Each row is a point. Each copy is the shape, with its points in the same order, turned, moved and blurred by noise. Say if it was mirrored as well.
(in the rows, 128 means zero)

Shape (7 x 2)
[[136 111]
 [ 73 159]
 [150  29]
 [109 119]
 [120 148]
 [110 136]
 [148 150]]
Copy 1 (7 x 2)
[[106 127]
 [131 199]
 [ 31  87]
 [105 155]
 [135 152]
 [119 157]
 [146 129]]
Copy 1 is: only turned
Copy 2 (7 x 2)
[[ 95 135]
 [163  98]
 [ 10 114]
 [115 112]
 [127 137]
 [130 122]
 [126 160]]
Copy 2 is: mirrored
Copy 3 (7 x 2)
[[124 114]
 [105 188]
 [ 88  38]
 [112 137]
 [136 150]
 [122 148]
 [157 134]]
Copy 3 is: only turned

Shape (8 x 3)
[[157  79  76]
 [ 72 143 175]
 [193 119 136]
 [145  95 135]
 [122 125  62]
 [171 119 104]
 [115 117 129]
 [176 137 134]]
Copy 1 (8 x 3)
[[ 52 101 159]
 [151 134  60]
 [126  67 167]
 [ 95  85 119]
 [ 70 150 149]
 [ 97  98 164]
 [107 118 104]
 [132  88 157]]
Copy 1 is: mirrored
Copy 2 (8 x 3)
[[183 128  56]
 [103 100 170]
 [114 173  67]
 [127 123  83]
 [202 139 107]
 [154 161  75]
 [138 119 117]
 [121 172  89]]
Copy 2 is: mirrored
Copy 3 (8 x 3)
[[176 148  41]
 [ 59 101 132]
 [190  89 105]
 [140 100  79]
 [154 186  90]
 [175 131  94]
 [117 120 103]
 [178 106 120]]
Copy 3 is: only turned
Copy 4 (8 x 3)
[[118 174  96]
 [184  93 200]
 [133  95  81]
 [157 132 113]
 [ 92 166 145]
 [114 122 101]
 [147 129 151]
 [126  92 103]]
Copy 4 is: mirrored

Shape (12 x 6)
[[132 136 114 177 157 104]
 [165 192  91 109  76 215]
 [ 71 108 147  83 166 112]
 [ 85 104 143 115 117 149]
 [133 101 187 103 110 152]
 [104 178  89 134 130  91]
 [192 166  91 175 118 168]
 [146 156  72 140  88 174]
 [ 99 156  85 164 113 102]
 [100 114 131 105 168 110]
 [115 156 170 171 152 137]
 [101 104 179  73 130  84]]
Copy 1 (12 x 6)
[[133 153 126 179 145 111]
 [166 141 215  57 196  86]
 [ 85  83 102 113 130 169]
 [ 84 102 110  97 166 113]
 [ 70 120 137  79 111  92]
 [173  97 135 163 158 125]
 [159 186 195 133 176  77]
 [144 133 188 112 206  86]
 [154 102 129 167 180  99]
 [ 96 107 121 133 133 158]
 [134 162  99 119 130 103]
 [ 76  66 116 114  90 130]]
Copy 1 is: mirrored
Copy 2 (12 x 6)
[[163 165 122 117 107 177]
 [213  87 163  67 173  79]
 [115 170 132 167  85  79]
 [119 115 106 140 128  96]
 [101  90 159 126 100 101]
 [199 167 123 137 100 143]
 [186 113 161  59 160 170]
 [205 107 141 104 184 132]
 [203 142  94 135 129 160]
 [125 175 133 143 106 107]
 [117 139 103  75  93 142]
 [132 128 153 179  65  91]]
Copy 2 is: only turned
Copy 3 (12 x 6)
[[173 170 109 168 126  90]
 [ 41 189 164 135 149 167]
 [207  89 163 123 120 139]
 [143  88 139 143 118 140]
 [123  78 140 110 159 105]
 [163 180 170 164  86 115]
 [ 89 215 106 153 158 111]
 [ 81 184 127 151 113 149]
 [151 171 136 182  78 111]
 [196 123 143 126 125 129]
 [158 130 138 187 170  94]
 [184  74 174  98 114  93]]
Copy 3 is: mirrored
